Rows are points. Any point is a mix of the corners, with weights that add up to 1. It lies inside the corners' shape when no weight is negative. Say inside or outside, and name the corners with a negative weight.

Corners:
(1): -0.81  +0.13  -0.13
(2): -0.36  -0.40  +0.31
(3): +0.74  +0.15  +0.13
(4): -0.18  -0.15  -0.23
Points:
+0.31  -0.18  +0.10 -> outside (1)
-0.63  +0.08  -0.08 -> inside
-0.40  +0.16  -0.13 -> outside (2)
+0.11  -0.28  +0.11 -> outside (1)
-0.36  -0.30  +0.21 -> inside
-0.65  -0.09  -0.17 -> outside (3)
-0.60  +0.04  -0.04 -> inside
-0.57  -0.32  +0.08 -> outside (3)

Corners:
(1): -0.20  -0.26  +0.33  -0.19  -0.37  -0.17
(2): +0.76  -0.18  -0.28  +0.03  -0.05  +0.17
(3): +0.04  -0.55  +0.01  +0.66  +0.26  -0.46
(4): -0.35  +0.56  +0.46  -0.14  -0.25  -0.02
(5): -0.20  -0.82  -0.13  +0.32  +0.29  +0.17
(6): +0.73  +0.14  -1.08  -0.06  +0.17  -0.22
(7): -0.27  +0.31  +0.34  -0.09  -0.80  +0.02
Points:
+0.01  +0.11  +0.13  -0.03  -0.47  +0.03 -> inside
+0.02  +0.03  -0.05  +0.12  -0.14  -0.08 -> outside (1)
+0.00  -0.26  -0.01  +0.17  +0.13  -0.05 -> outside (7)
+0.39  -0.17  -0.18  -0.04  +0.01  -0.16 -> outside (5, 7)
+0.27  -0.25  -0.26  +0.07  -0.16  -0.04 -> outside (4)
+0.48  -0.76  -0.69  +0.30  +0.41  -0.08 -> outside (4, 7)

Corners:
(1): -0.01  +0.19  +0.16  -0.33  -0.85  +0.65  -0.13  -1.03
(2): +0.02  +0.13  +0.75  +0.06  +0.44  +0.49  +0.29  +0.27
(3): -0.43  -0.34  +0.15  -0.18  +0.41  +0.15  +0.10  +0.00
(4): -0.24  +0.28  -0.47  +0.20  +0.76  -0.15  -0.23  +0.09
(5): +0.10  -0.17  +0.12  +0.31  +0.47  +0.37  -0.33  +0.48
(6): -0.68  -0.13  +0.67  +0.39  -0.61  +0.56  +0.42  -0.75
(7): +0.17  +0.09  -0.53  -0.53  -0.16  -0.69  -0.64  +0.48
(8): +0.07  +0.18  +0.27  +0.39  +0.26  -0.28  -0.55  +0.07
(9): +0.45  -0.64  -0.12  +0.28  -0.31  +0.23  -0.02  -0.38
Points:
-0.13  +0.00  +0.26  +0.04  -0.32  +0.32  -0.03  -0.43 -> inside
+0.02  -0.03  -0.11  -0.02  +0.12  -0.05  -0.29  +0.18 -> inside
-0.04  +0.08  +0.30  +0.08  +0.30  +0.30  +0.02  +0.08 -> inside
+0.24  -0.36  -0.27  +0.44  +0.11  -0.21  -0.33  +0.21 -> outside (1, 2, 3)
-0.17  -0.09  +0.11  +0.13  +0.27  +0.03  -0.10  +0.06 -> outside (1)
+0.06  -0.08  -0.02  +0.08  +0.28  +0.06  -0.23  +0.06 -> outside (6)

Corners:
(1): +0.74  +0.22  +0.03  +0.38  +0.02  -0.20  +0.00  +0.14  -0.24  -0.05  -0.13
(2): +0.23  -0.30  +0.63  -0.13  +0.16  +0.43  +0.27  -0.27  +0.03  +0.64  -0.08
(3): -0.34  +0.32  +0.28  -0.09  -0.04  +0.21  +0.28  +0.36  +0.12  -0.08  -0.27
(4): -0.09  +0.62  +0.28  -0.57  -0.04  +0.43  -1.28  +0.43  +0.03  -0.15  +1.02
(5): -0.05  -0.15  -0.20  +0.08  +0.06  -0.14  -0.10  +0.38  +0.30  -0.59  +0.33
(6): -0.05  -0.08  -0.25  +0.97  +0.03  -0.11  -0.21  +0.50  -0.08  -0.14  -0.09
(7): +0.30  +0.04  +0.05  -0.39  -0.23  +0.69  +0.85  -0.62  -0.47  +0.29  -0.01
(8): +0.07  +0.01  +0.05  +1.10  -0.10  -0.30  -0.05  +0.03  +0.45  -0.44  +0.19
(9): +0.08  -0.14  +0.20  +0.27  -0.20  +0.62  +0.50  -0.50  +0.41  +0.26  -0.88
(10): +0.17  -0.39  +0.41  +0.78  -0.07  +0.50  +0.34  +0.03  +0.29  -0.27  -0.29
(11): -0.49  -0.15  +0.03  -0.66  -0.26  +0.17  -0.10  -0.44  -0.54  -0.15  -0.52
(12): -0.20  +0.98  -0.02  -0.83  +0.48  +0.21  -0.57  +0.24  -0.07  -0.40  +0.67
Points:
+0.09  -0.04  +0.18  +0.28  -0.15  +0.27  +0.05  -0.04  -0.09  +0.08  -0.18 -> outside (5, 12)
-0.18  +0.25  +0.12  -0.43  -0.08  +0.27  -0.13  -0.17  -0.04  -0.11  +0.17 -> outside (1, 6, 10)
+0.00  +0.14  +0.03  +0.13  -0.07  +0.16  -0.02  +0.06  +0.00  -0.19  -0.09 -> outside (2)
-0.07  +0.08  +0.18  +0.20  -0.04  +0.15  +0.25  -0.03  +0.03  -0.06  -0.30 -> outside (4, 5)
+0.07  -0.01  +0.22  +0.04  -0.02  +0.35  +0.35  -0.31  -0.03  +0.17  -0.43 -> outside (4, 5)
+0.02  +0.05  +0.09  +0.05  -0.04  +0.26  -0.05  -0.12  +0.04  -0.10  -0.09 -> outside (3)

Corners:
(1): -0.07  +0.32  +0.22  -0.28  +0.10  +0.86  -0.11  -0.17  +0.34  -0.14  -0.52  -0.33
(2): +0.12  -0.21  +0.42  +0.20  -0.13  -0.25  +0.00  +0.49  -0.40  +0.03  +0.00  -0.47
(3): +0.51  -0.30  -0.46  -0.55  +0.50  -0.24  +0.43  -0.26  +0.71  +0.13  -0.62  -0.37
(4): +0.39  -0.18  -0.11  -0.13  +0.78  -0.50  +1.10  -0.16  -0.05  -0.49  -0.01  +0.02
(5): -0.11  -0.25  -0.09  -0.31  -0.35  +0.65  -0.05  +0.55  -0.19  -0.25  +0.19  -0.12
(6): +0.12  -0.21  -0.29  -0.38  +0.17  +0.55  -0.71  -0.64  +0.05  -0.35  -0.43  +0.50
(7): -0.23  -0.12  +0.17  -0.12  +0.12  +0.49  -0.31  -0.34  -0.51  +0.36  -0.15  -0.04
(8): +0.11  +0.03  -0.10  -0.46  +0.49  -0.55  +0.55  -0.02  +0.73  -0.25  +0.07  -1.00
(9): +0.84  -0.07  +0.26  -0.27  +0.13  -0.47  +1.00  -0.19  +0.04  -0.08  +0.39  -0.88
(10): +0.11  -0.09  +0.15  +0.12  +0.07  +0.64  -0.59  +0.18  +0.61  +0.73  +0.06  -0.26
(11): -0.23  -0.30  +0.13  +0.31  -0.49  -0.18  +0.31  -0.01  -0.56  +0.03  +0.23  +0.45
(12): -0.19  +0.07  -0.43  +0.50  +0.11  +0.92  -0.36  -0.23  -0.41  -0.33  -0.34  -0.46
(13): +0.26  +0.37  -0.43  -0.24  +0.20  +0.21  -0.71  -0.20  -0.13  +0.46  -0.42  +0.21
Points:
+0.20  -0.05  -0.07  -0.23  +0.23  +0.31  -0.09  -0.15  +0.16  +0.06  -0.21  -0.28 -> outside (11)
-0.03  -0.29  +0.13  +0.17  -0.21  +0.36  -0.28  +0.08  -0.21  +0.31  +0.06  -0.04 -> outside (1, 4, 8, 13)
+0.01  -0.10  -0.04  +0.07  -0.01  +0.16  +0.06  -0.07  -0.16  +0.00  -0.06  -0.03 -> inside
-0.01  -0.05  -0.20  -0.19  +0.18  +0.15  -0.02  -0.08  +0.00  -0.17  -0.26  -0.10 -> outside (9, 10)
+0.02  -0.11  +0.01  -0.06  +0.03  -0.06  +0.23  -0.05  -0.01  -0.08  +0.00  -0.18 -> inside
+0.28  -0.17  -0.21  -0.31  +0.37  -0.08  +0.27  -0.21  +0.29  -0.09  -0.28  -0.21 -> inside

Corners:
(1): +0.16  +0.21  +0.07  -0.54  +0.04  +0.51  +0.07  +0.15  +0.16  +0.75  +0.06  +0.02  +0.30  -0.38  +0.05  +0.55  +0.25  +0.61
(2): +0.12  +0.30  -0.03  +0.43  -0.13  +0.37  -0.76  -0.21  +0.36  -0.77  +0.36  -0.16  -0.29  +0.01  -0.61  -0.30  +0.25  -0.02
(3): -0.20  -0.30  -0.14  -0.28  +0.16  +0.07  -0.98  -0.61  -0.83  -0.33  +0.50  -0.17  -0.39  -0.40  +0.34  +0.02  -0.51  +0.72
(4): -0.77  +0.73  +0.23  +0.24  -0.47  +0.20  -0.05  +0.62  +0.41  -0.67  +0.27  +0.01  +0.34  +0.32  -0.32  -0.38  -0.06  +0.21
(5): -0.26  +0.14  +0.24  -0.25  -0.53  -0.08  -0.28  +0.20  -0.10  +0.00  -0.21  -0.38  -0.01  -0.05  -0.28  +0.00  -0.03  -0.53
(6): +0.00  -0.06  +0.99  -0.03  -0.47  -0.08  +1.08  +0.04  +0.62  -0.25  -0.77  -0.05  +0.19  -0.32  +0.44  +0.38  -0.35  +0.18
(7): -0.56  +0.12  -0.05  +0.67  -0.68  +0.39  +0.01  +0.14  +0.09  -0.10  -0.02  -0.25  -0.09  +0.08  -0.90  -0.34  -0.13  -0.38
(8): -0.09  -0.63  +0.34  -0.34  +0.42  +0.26  -0.50  -0.44  -0.50  -0.30  +0.25  +0.48  -0.49  -0.16  -0.31  -0.09  -0.52  -0.24
(9): -0.53  -0.26  +0.03  +0.37  -0.30  -0.21  +0.03  +0.50  +0.07  -0.07  +0.00  -0.08  -0.14  -0.34  -0.85  -0.83  +0.10  -0.89
(10): -0.05  +0.06  -0.03  -0.28  +0.58  -0.47  -0.55  -0.61  -0.95  +0.21  +0.66  -0.17  -0.39  -0.38  -0.36  +0.01  -0.24  +0.24
(11): -0.30  +0.32  -0.01  +0.64  -0.57  +0.01  -0.01  +0.25  +0.38  +0.12  +0.06  +0.12  +0.05  +0.16  -0.29  -0.79  -0.27  -0.49
(12): -0.21  +0.67  +0.28  -0.18  -0.17  +0.22  +0.83  -0.05  +0.52  -0.21  -0.39  +0.64  +0.41  -0.55  +0.29  +0.60  -0.04  +0.23
(13): -0.49  +0.58  +0.18  +0.01  -0.32  +0.33  -0.08  +0.15  +0.40  -0.10  +0.50  -0.15  -0.29  -0.07  -0.38  -0.75  -0.10  -0.68
(14): -0.50  -0.80  -0.08  -0.14  +0.39  -0.12  -0.31  -0.85  -0.12  -0.38  +0.27  +0.15  -0.13  -0.01  -0.01  -0.27  -0.32  -0.17
(15): -0.23  +0.00  +0.21  +0.46  -0.70  -0.06  -0.27  +0.23  +0.17  -0.41  +0.49  +0.11  +0.18  +0.06  -0.15  -0.07  +0.68  -0.26
(16): -0.54  -0.06  -0.25  +0.21  -0.20  -0.12  -0.23  +0.68  +0.63  -0.23  +0.51  -0.30  -0.43  +0.05  -0.48  -0.13  -0.15  -0.36
(17): +0.25  -0.18  +0.06  -0.30  -0.01  +0.49  +1.04  +0.02  -0.18  +0.03  -0.32  +0.19  +0.42  -0.08  +0.34  +0.30  +0.02  -0.03
(18): -0.02  +0.07  -0.09  -0.23  +0.05  +0.15  -0.28  -0.51  -0.53  +0.22  +0.20  +0.34  -1.04  -0.04  +0.39  -0.04  +0.33  +0.35
(19): -0.29  -0.04  +0.59  -0.21  +0.35  +0.58  +0.62  +0.07  +0.16  +0.11  -0.60  -0.04  +0.42  -0.24  +0.56  +0.49  -0.05  -0.38
Points:
-0.17  +0.01  +0.08  -0.03  -0.01  +0.17  +0.00  -0.10  -0.07  -0.05  +0.14  +0.07  -0.10  -0.17  -0.08  -0.04  -0.08  +0.04 -> outside (5)
-0.52  +0.35  +0.20  +0.27  -0.40  -0.01  +0.04  +0.32  +0.46  -0.25  +0.12  -0.10  +0.21  +0.00  -0.37  -0.24  +0.05  -0.31 -> outside (3, 8, 17, 18)
-0.29  -0.08  +0.17  -0.02  -0.09  +0.05  +0.06  -0.06  -0.05  -0.10  +0.03  +0.10  -0.02  -0.14  -0.06  +0.00  -0.09  -0.06 -> outside (2, 13)
-0.17  -0.08  +0.13  +0.11  -0.05  +0.07  -0.29  -0.18  -0.15  -0.28  +0.19  -0.10  -0.17  -0.01  -0.08  -0.07  -0.12  -0.04 -> outside (1, 9, 12, 13)
-0.24  -0.04  -0.01  -0.31  +0.14  +0.01  -0.29  -0.08  -0.14  +0.20  +0.34  +0.05  -0.23  -0.30  -0.05  +0.04  -0.09  -0.02 -> outside (2, 4, 6, 7, 17)
-0.39  +0.26  +0.18  +0.05  -0.19  +0.22  +0.01  +0.16  +0.13  -0.23  +0.08  +0.03  +0.04  +0.01  -0.11  -0.11  -0.03  +0.01 -> inside
-0.19  +0.03  +0.16  -0.02  -0.08  +0.21  +0.00  -0.13  -0.05  -0.11  +0.08  +0.06  -0.01  -0.18  -0.01  -0.06  -0.09  +0.06 -> outside (5, 16)
